Every row gives one point. Each copy is the shape, with its points in the same order, turned, moved and blurred by noise. Say if it was mirrored as well.
(in the rows, 128 means zero)

Shape (8 x 3)
array([[144, 154, 163],
       [107, 144, 102],
       [118, 121, 114],
       [143,  95, 140],
       [101,  93, 140],
       [ 44, 115, 118],
       [115, 164, 174],
       [144, 227, 187]])
Copy 1 (8 x 3)
array([[ 92, 169,  90],
       [151, 144, 123],
       [139, 125, 104],
       [103,  97,  95],
       [110,  99, 129],
       [141, 113, 189],
       [ 87, 183, 123],
       [ 91, 232,  79]])
Copy 1 is: mirrored
Copy 2 (8 x 3)
array([[111, 104,  94],
       [111, 176, 102],
       [127, 159, 119],
       [148, 125, 140],
       [113, 147, 157],
       [ 69, 193, 157],
       [ 78, 109,  95],
       [ 65,  84,  32]])
Copy 2 is: mirrored
Copy 3 (8 x 3)
array([[159, 146, 150],
       [114, 117,  97],
       [135, 100, 111],
       [167,  84, 136],
       [125,  75, 142],
       [ 65,  80, 129],
       [127, 151, 159],
       [146, 222, 162]])
Copy 3 is: only turned

Shape (8 x 4)
array([[ 70, 140, 156, 141],
       [130, 162, 157, 103],
       [132, 130, 146,  48],
       [177, 105,  98, 146],
       [191,  81, 125,  77],
       [112, 136, 187, 141],
       [105, 150, 109, 108],
       [177,  93,  68, 142]])
Copy 1 (8 x 4)
array([[103, 149, 128, 210],
       [156, 158, 110, 161],
       [175, 114,  63, 143],
       [140,  98, 174, 106],
       [187,  67, 128, 110],
       [149, 151, 148, 201],
       [ 99, 142, 102, 145],
       [118,  76, 174,  89]])
Copy 1 is: mirrored
Copy 2 (8 x 4)
array([[ 96, 181, 148, 137],
       [129, 175, 131,  72],
       [ 97, 132, 121,  38],
       [178, 109,  88, 117],
       [148,  69, 105,  55],
       [129, 169, 172, 112],
       [106, 168,  92, 100],
       [171,  92,  62, 123]])
Copy 2 is: only turned
Copy 3 (8 x 4)
array([[ 67, 148, 148, 139],
       [129, 166, 165, 117],
       [137, 154, 159,  52],
       [172,  97, 113, 141],
       [182,  90, 146,  70],
       [ 93, 135, 189, 147],
       [117, 164, 111, 113],
       [180,  88,  81, 132]])
Copy 3 is: only turned
Copy 4 (8 x 4)
array([[ 70,  96, 158, 120],
       [128, 152, 177, 122],
       [157, 146, 170,  63],
       [168, 122,  75, 140],
       [219, 126, 121,  98],
       [117,  96, 180, 149],
       [103, 141, 126,  87],
       [170, 126,  53, 131]])
Copy 4 is: only turned
